Every row gives one point. Examples show where two turns around zero, p and q, send a point. Write where each new point lands after one turn and then the other. Backwards means that the second turn is done in reverse. Each puzzle has new turns, and all numbers are rounded.
In the rows, 128 means zero.

Turn p:
[170 146 135] -> [167 153 132]
[100 161  86] -> [ 89 159  94]
[137 115 168] -> [145 113 165]
[152 132 178] -> [157 132 175]
[80 87 74] -> [81 84 75]
Turn q:
[100  75 140] -> [125  94 179]
[ 87 144 129] -> [ 90 107 118]
[106 166 159] -> [ 79 148 118]
[176 171 114] -> [151 170  83]
[171  84  98] -> [195 121 142]
Where do these land?
q, then p: [164 126  75] -> [178 134  88]
p, then q: [158  71 127] -> [185 127 158]
p, then q: [108 158 190] -> [ 73 165 154]
q, then p backwards: [121 114 105] -> [136 101 130]
q, then p backwards: [ 89 171 143] -> [ 77 136  98]

Turn p:
[155 162 105  84] -> [165 181 115 124]
[148  58  91  96] -> [186  84  84 108]
[118 112 173 108] -> [146 108 173 129]
[122 151 163 185] -> [ 71 124 151 164]
[ 96 157 109 167] -> [ 71 142 118 113]
Turn q:
[169  90 119 179] -> [145  92 138 192]
[153 119 194 122] -> [180  90 134  98]
[161 159 155 145] -> [176 138 154 129]
[ 82 160  99 158] -> [ 82 161 169 132]
[139 163 152 103] -> [159 151 127  96]
[110  67  90  91] -> [ 80 103  66 137]
[ 82 138  86  98] -> [ 73 162 108 112]
Where do these land?
p, then q: [105 110 138 126] -> [128 106 111 114]
q, then p backwards: [146  41  99 110] -> [164  78  98 194]
p, then q: [150 164 154 144] -> [130 133 180 125]
p, then q backwards: [137  97 111  78] -> [165 136 172 105]
p, then q: [114 122 132 113] -> [140 123 115 117]
p, then q: [127 193 190 143] -> [142 123 206  83]
p, then q backwards: [116 169  72 182] -> [ 87 118  67  79]

Turn p:
[ 95  86 161 154 225 169] -> [118 133 182 106 237 146]
[113 150 154 111 114 130] -> [103 127 148 118 101 133]
[ 99 104 139 124 103 143] -> [ 91  97 121 131 134 130]
[121 131 140 161 120 110] -> [132 120 147 163 126 122]
[132 122 119 121 111  39] -> [163 106 133 141  92  55]
[223 151  81 110 154 168] -> [197 181  76  93 124 182]
[ 90 151 105 124 104 103] -> [ 98 143 119 148 103  89]
[150 129 124 121  95 162] -> [122 120  98 126 110 166]
Turn q:
[142  89 158 103 166  68] -> [132 116 140 153 141  43]
[144  84 158 131  95 135] -> [159 111 180 144 128 131]
[167 155  89 129 212 126] -> [109 125  50 139 191 111]
[136 154 133 128  76 139] -> [138 159 143 142 103 166]
[125  97  98 115 148  98] -> [154 114 105 113 129  86]
[125 118 145 134 105 110] -> [135 124 148 142 104 121]
[ 71 193  92 182 135 183] -> [ 68 116  83  82 105 208]
[113 133 150 102  87 165] -> [129 159 175 108 123 157]
Where do these land?
q, then p: [144 152 150 108 132 102] -> [127 148 151 162 117 114]
q, then p: [ 87 105 115 146 180 147] -> [113 105 111  82 158  86]
q, then p: [ 85 137 168 178  64  99] -> [ 81  60 121 171  94 160]
q, then p: [148 116 100 151 170 124] -> [152 133  99 126 169 104]
q, then p: [ 97  62 169 146 127  44] -> [158  34 143 164  99  80]
q, then p: [132 165  80  94 109 162] -> [121 189 105  99 105 155]
q, then p: [133 162 149  96 109 151] -> [104 162 160 128 111 150]
p, then q: [162 134 132  79 111 168] -> [160 170 139  85 144 151]
p, then q backwards: [165 118  89 154 151 155] -> [179 141  88 115 127 149]

Turn p:
[103  98  88  90 143 169 111 115] -> [133  68 122  99  98 149 111 157]
[173 110 159 132  96 116 140  95] -> [165 138 122 144 116 117 146  70]
[120 132 118 156 114 134 115 162] -> [113 161 131 126 110 118 111 150]
[147  96 132 104 135  89 112  99] -> [150  87 145 152 135 108 116  96]
[106 144 176 138 108 101 177 169] -> [ 93 172 161 146 135 120 188 126]
[ 96 170 154 142 111 124 125 137] -> [111 168 154  98 151 130 138 129]
[149 120 150 172 101  74 164  95] -> [109 151 116 151 136  90 146  54]
[126 129 133 148 164 155 114 136] -> [118 136 119 137 131 167 102 141]
[117 156  79 114 164 172 119 139] -> [125 110  93 102 140 152 109 188]
[143 125  90  85 144 146 104 132] -> [162  89 117 123 127 127 111 168]
Turn q:
[ 80 143 116  84 122 103 168 108] -> [ 62  97 123 104 111 105 131 105]
[213 162 112 111 118 123  84 117] -> [202 156 117  76 120 108  89 128]
[105 132 139 149 113 157 145 149] -> [113 130 152 138 121 167 147 134]
[113 141 124 142 178 121 126 156] -> [104 161 148 140 165 113 128 141]
[ 85 120 160 151 112 121 112 122] -> [115 109 150 176 114 142 113 118]
[ 90 113 160 110 147 158 141 113] -> [113  84 158 142 147 126 158 117]
[138 109 111  98 113 108 127 146] -> [126 125 106 117 103 105 131 156]
[103 111  99 155 115 137 106 115] -> [120 110 110 146 141 161  99 144]
[225 123 131 151 133 121 143 126] -> [196 182  89 112 129 124 152 109]
Where do these land?
q, then p: [152 131  86 142 136 102  97 106] -> [149 114 120 126 148 110  78 157]
q, then p backwards: [107 114 162  88 132 122 151 152] -> [105 104 124 105 102 102 160 151]
p, then q: [159 166 108 147 154 164 133 193] -> [109 193 155  99 135 157 116 174]
p, then q backwards: [113 118 162 127  94  87 139  93] -> [127 160 175 112 151 125 159 101]
q, then p: [139 133 100 117  95 130 133  92] -> [155  91 122 110 102 118 117 136]
p, then q: [ 68  79 151 150 149 107 156 153] -> [ 87  90 161 182 113 167 136 110]
q, then p backwards: [136 171 144 109 170 180 139 132] -> [ 90 170 169  95 109 108 116 112]
q, then p: [146  90 127 146 123 122 114 105] -> [130 129  89 143 115 115 101 128]
q, then p: [134 150 111 125 100 139  90 126] -> [171 134 149 128 113 133 110 144]

Turn p:
[125 101  97 149 149 152 142  86 131] -> [159 112 122 156 133 100 151  88 140]
[152  97  83 143 124 153 139 144 136] -> [155 103  85 143 146 140 157 128 138]
[119 142 159 131 130 157 148 152 130] -> [111 154 141 149 133 166 133 125 130]
[154 122 150 137 129  78 149 128 136] -> [123 107 153 142 108 114 130 177 122]
[ 94 131 129 122 144  50 114 146  48] -> [ 60 125 136  92 138  70 136 148  61]
[130 126 133 143  84 148 150  47 148] -> [171 153 118 175  82  94 100 108 156]
[125 167 116 105 143 142 130 136 139] -> [125 151 138  98 131 141 144 122 156]
[159 147 161 142 108 154  67 116 142] -> [168 146 139 121 156 145  61 136 132]
[138 145 158  55 125 112 149 156 130] -> [115 147 149  87  79 170 145 155 110]
[114 121  93 146 136 128 141 155 118] -> [105 115 102 132 151 124 157 125 133]
[ 81 136 136 139 118 118 130 129 140] -> [ 86 128 129 137 118 122 109 111 143]
[146 102 121 125 145 144  76 142 136] -> [156  96 125 105 161 149 110 116 114]
Turn q:
[127 113 100 124 104 152 104 112  93] -> [153  90 122 135 104 135 120  91 130]
[126 115 145 147 169 116 135 116 123] -> [113 142 142 110 165 135 139 110 125]
[148 103 126 115 112 166 126 133 225] -> [155 140 113 144 142 161  98 191 198]
[128 125 164 134 122 106 124 129 110] -> [130 122 137 104 140  96 140 130 115]
[103  98 106 116 103 116 139 129 108] -> [104  91 101 122 116 119 112 113 130]
[139 196  93 150 116 105 113 116 170] -> [115 174 161 176  82 117 145 138 158]
[177 157 102 151 108 117 150 148  98] -> [129 117 120 184 119 113 178 128 103]
[106 112 142 131 172 151  94 166 109] -> [140 124 158 122 162 143  82 115  88]
[113 156 124 139 110 144 144 116 143] -> [118 128 141 126  96 147 143 147 138]
[113 105 178  73 164 108 151 115 102] -> [123 152  86  58 155 117 122 117  95]
Where do these land?
q, then p: [151 139 130 133 169 150 117 104 155] -> [152 162 158 131 142 147 134 131 160]
p, then q: [157  91 104 122  52 115 134 127 154] -> [138  82 113 204 120 119 105 124 153]
q, then p: [ 75  97 127 145 148 133 123 133 118] -> [131 120 145 114 121 136 105  77 100]
p, then q: [138 178 138 142 124 100 127 109 132] -> [122 158 146 131 128  92 110 161 120]
q, then p backwards: [177  92 113  91  74 109 133  75 127] -> [131 119  36 131 101 141 146  98 156]
q, then p: [ 86 179 141  89 135 135 119 158 137] -> [106 173 101  93 146 138  92 146 101]
q, then p: [102  99 164 157 138 165 120 135  91] -> [156 121 152 127 116 151 140 103  67]
p, then q backwards: [134 159 123 135 146 125 169 135 130] -> [145 150 134 157 125 113 145 112 155]
p, then q: [140 153  93 128 119 122 122 139 114] -> [109 156 106 150 123 131 113 131 117]
p, then q: [120  92 147 138 176 126 114 164 123] -> [130 106 127  83 166 156 126 105 108]

Turn p:
[110 156 143 155 113 147 152 107 160 170 186] -> [115 162 133  96 104 195 120 172 111 124 139]
[146 137 175 132 152 138  84 141 116 114 120] -> [132  86 126 158 175 136 106 139 112 133 120]
[185 169 151 109 144 150 108 138 121 116  95] -> [146 103 108 130 171 100 103 136  86 107  90]
[100  98 134 149 120 137 153 105 172 174 116] -> [130 126 167 103  68 161 109 128 142 138 118]
[157 144 127 103 173 148 112  97 114 106 135] -> [161 110 108 145 147 123 121 121  94  85 150]
[118 160 118 133 145 129 157 145 140  92 123] -> [136 125 107 108 140 115 143 154 160  97 122]
[102 119 165 133 109 167 155 112 141 120 159] -> [114 108 152 113 109 169 165 161 112 120 133]
[173 101 115  95 127  82 122 158 119 109 122] -> [141 142 146 122 174  75 133  91 130 147 139]
[153 146 126  84 124 111 115 141  67 120  90] -> [109 133 111 161 165  84 134  84 109 109  96]
[ 86  95  86 153  85 160 132 127 165 151 151] -> [107 131 121  96  53 144 140 142 136 174 154]
[149 143 121 113 117  77  83 119 109  96  95] -> [129 143 132 182 155  65 109 127 130 128 126]
[118  85  85 175 114 105 138 147 106 151 127] -> [140 158 115 132 103 138 144  95 168 185 124]
[ 77  97 110 166 113 125 185 103 143 137 153] -> [133 154 148 111  68 170 168 137 170 132 141]
[119 142 136  91 158 116  96 151 119 137 120] -> [100 110 119 135 161 119  95 104 132 111 139]
Turn q:
[150 109 105 143 125 121 139 123 114 131 134] -> [145 139 123 144 142 130 129 124 118  98 140]
[126 107 118 113 122 198 110 143  91 118 139] -> [ 96 163  63 123 117 145 139 111 129 133 151]
[154 196 150 131 153 117 113 123 142 155 152] -> [183 126 156 106 132 121 144 129 151 183 139]
[ 87 116 134 149 118 114 120 129 152 107 172] -> [ 99 124 143 131 168 159 126 167 119 142 117]
[109 130 122 110 167 131 117 131 145 134 109] -> [128 102 104 120 130 101 117 130 140 144 106]
[108 116 105 133 161 110 139 137 155 115 112] -> [125 101 120 145 150 111 111 139 146 115  95]
[144 133 150 141 168 124 116 171 129 115 111] -> [153 149 117 110 121 129 118 129 161 130  80]
[ 91 129 145 132  77 122 116 121  59 180 169] -> [101 165 143  93 128 119 196 156  74 128 168]
[157 195 132 123  85 104 177 114 134 131 120] -> [146 113 202 149  98 128 153 109 157 127 163]
[155 104 158 147 152 149 175 128 153 122 103] -> [152 112 121 159 110 157 129  89 123 119  79]
[111 119 148 148 163 102 120 109  97  97 120] -> [123 123 135  80 163 133 126 111 128 103  98]
[115 106  77 153  31 138 103  98 150 107 108] -> [ 62 159 161 183 140 119  76 121  94 116 178]
[157 103 121  41 141 134 120 137 143 150 113] -> [149  88  78 121  65 113 100 147 124 124 149]
Where do these land?
q, then p backwards: [100 144 126 100 158  92 155 133 111  97  99] -> [ 95 131 140 105 147 137 161 156 150 105  86]
p, then q: [119  98  94  91 152 154  95  85 163 118 166] -> [128 150 124 110 149 189 141 168 105 115 184]
q, then p: [160 141 100 118  81 133 154 136 155 143 106] -> [135 153 141 145 132 151 138 179 127 174 124]
p, then q: [110  88 163 161 126 145  93 155 134 176 117] -> [114 146  93 136 112 103 129 119  59 164 116]
q, then p: [152 129 155 106 147 159 143 173  95 151  98] -> [124 172 133 108  93  75 144 145 112 123 102]
p, then q: [107 153 125 140 145 152 143 159 121 169 144] -> [ 92 114  87 144 125 106 117 116 141 148 150]
p, then q: [117 115  95 151  81 110 127  88 101 115 104] -> [131 152 200 161 128 116 149 123 124 123 129]
q, then p: [124  80 121 178 128 100 179  91 139 122 130] -> [181  81 118 175 140 144 162 123 147 117 108]
p, then q: [153 154 104 170 145 136 107 143 113 110 169] -> [168 144  92 158 149 106 141 138 161 129 150]
p, then q: [143 144 147 154 157 147  92 102 110  91  95] -> [153 177 117 149 152 131  99 118 124  89 101]
p, then q: [146 151 126  98 123 151 126 108 134 129 151] -> [115 140 117  99 134 138 145 132 151 102 148]
q, then p: [156 157 152 101 126  80 142 165 146 158 158] -> [124 125 152  76 170 117 139 132 101 170  93]
q, then p: [ 77 109 156  96  96 103 107 125 141  84 128] -> [ 57  72 133 138 123 130 135 115 142 137 143]

Turn p:
[122 116 112 110 104 151  88 106 131  58 125 105] -> [107 142 157 132 138 136  77  75 125  98 164 117]
[157 113 166 111 134 105  86 102 115 122 126 163] -> [116 147 127 122 142 112 135 124  99 160 179 169]
[181 132 140 120 142 134 143 178 146 160 132 123] -> [148 125 145  82 137 111 130 185 115 140 104 122]
[110 113 118 104  70  93 104 119  49 157 104 120] -> [130 109 156 151  40 109 164 102 108 124 170 143]
[148 114 107 134 157 154 163 102 153 144 102 110] -> [175  97  97 115 147 153 105 134 121 113 113 130]
[114 136 151 189 157 159 111 125 133  61 103 127] -> [131 140 161 182 200 160 108 121 156 122 138 133]
[ 95 112 130 106 146  66  89 130 149 140 119 113] -> [131 125 125 137 117  80 123  79 121 184 113 132]
[136 119 111 214 130 145 171 136 162 123 142 146] -> [141 128 103 147 160 134 114 174 196  92  98 148]
[155 100 139 108 148 151 222 169 155 148 125 152] -> [127  86 104  89 162 120 148 184  96  87  67 138]
[ 93 133 132 114 100 167  97 105 142 128 117 119] -> [ 95 101 135 127 116 164 103  99 140 141 149 115]
[129 141 103 105 156 146  90 128 120 122 135 163] -> [109 163 121 142 119 148  96 137  91 149 131 128]
[ 97 152 117 138 147 145  90 107  72 158 225 108] -> [110 168  84 166  90 124 139 151 141 149 179  42]
[128 184 138 110  74  49 210 156 138 143 109 116] -> [143 133 149  73  96 115 223  99 154 106  59 147]
Turn q:
[ 76  85 114  74 111 111 112 154 102 140  90 117] -> [119 150  91 111 117 146 119 198 178 138 157 107]
[ 80 189  75  95 137  88 179 103 131 131 153 107] -> [120 107 112 138 133 104 131 128  74 167 191  50]
[130  80 123 163 183 119 112  95  92 117  94 147] -> [141  84 124  90 177 137  94 163 134 131  85 153]
[167 145  82 126 165 171 127  96 176  97 163  99] -> [159  75 125 163 161 144 154  53 132 121 127 102]
[120 141 178 125 127 138  99  95  99 150 173 162] -> [151 133 168 123 100 111  82 112 131 169 138 171]
[159 138 115 145 162 154 117 161 125  96 142 139] -> [157 110 133 143 157 136 165 118 119 106 132 167]
[135 139 136 124  86 126 178 142  98  71 168 113] -> [111 107 147 122  87 149 133 118  88  77 184 130]
[ 88 114 122 174 105 130 144 146  85 166 123 118] -> [ 74 142 115 149 127 151  98 170 101 145 126 152]
[145  88  75 163  82 131  74 150 161 101 110 112] -> [144 134  45 159 117 156 131 122 143  75  86 136]
[172  94 156 131 158 123 167 109 174 143 136 163] -> [ 99  92 154  93 127  87 157  92 152 133  86 139]
[147 163 109  74 147 109 163  88 127 143 131  94] -> [139 105 158 117 122 136 149 118 115 164 142  52]
[ 92 124 175 174 143 131  94 165 153 145  79 114] -> [110 187 136 157 173 100 105 161 152 102  94 146]
[116 182 164 121  90 159 149 153 158 135  93 148] -> [104 213 143 115 135 117 148  95 119 120 147 127]
[165 109 167 105  96 105  78 137 112 156 138 160] -> [162 153 140 112  61 119 129 144 155 142  98 163]
Where do these land?
q, then p: [152  79 141 165 139 121  87 113 170 107 152  91] -> [148 119 151 145 167 118  79  97 154 121 137 189]
q, then p: [143  90 121 129 175 220 149 119  82 120 144 146] -> [ 78  89  61 135 173 147  99 172  90 143 138 139]
p, then q backwards: [109 129  59 136  98 107 161 101 152 101 187 113] -> [121  95 138 127  63 121 101 119 201  96 101 125]
p, then q: [137 119 168 125 102  76 145 145 115  80 156 165] -> [118 118 139  92 144  63 122 140  85 128 172 111]
p, then q backwards: [182  89 166 127 103 129 109 128 121 176 122  96] -> [111 124 136  78 166  92 140 124  92 101 160 166]
q, then p: [ 58 116 102 159  98 133 121 138 118 140 138 138] -> [109 164 119 173  81 128  96 141 146 146 114 116]
p, then q: [148 125 130 100 113  93 151 189 106 116 132  85] -> [126 136 177  94  97 118 126 164 119  86 128  88]
p, then q: [ 90 160 148  81 182 112 154 121 169 148  64 162] -> [ 97 135 129  68 177 184 125 147 138 197 100 134]
p, then q: [150 119 104 102 140  87  89 140 120 154  96 137] -> [141 157 135 103  77 135 125 144 105 160 102 146]
p, then q: [118 155 119 163  99 127 170 151 109 171 136 129] -> [ 78 153 111 122 123 133 166 112 132  82 129 118]
p, then q: [118 153 160 134 157 121  91  69 129 124  78 109] -> [120  94 160 135 131 143 120  80 133 189  94 151]
p, then q: [130 186 114 106 150 128 178 137 152 155 145 154] -> [113 165 116 108 163 177 171 135 125 139 150  94]
p, then q backwards: [125 119 145 122 116 181  74  75 156  66 134 112] -> [ 62 135 138 124 122 198 157  82 124  94 129 110]
q, then p backwards: [132  97  95 150 108 139 173 180 128  95 116 162] -> [133 115 155 104  98 133 182  92 120 126 146 184]
q, then p backwards: [128 184 147 121 140 147  69 114  94 165 121 121] -> [156 168 110 154 180 113  78 141 122 122  93 120]
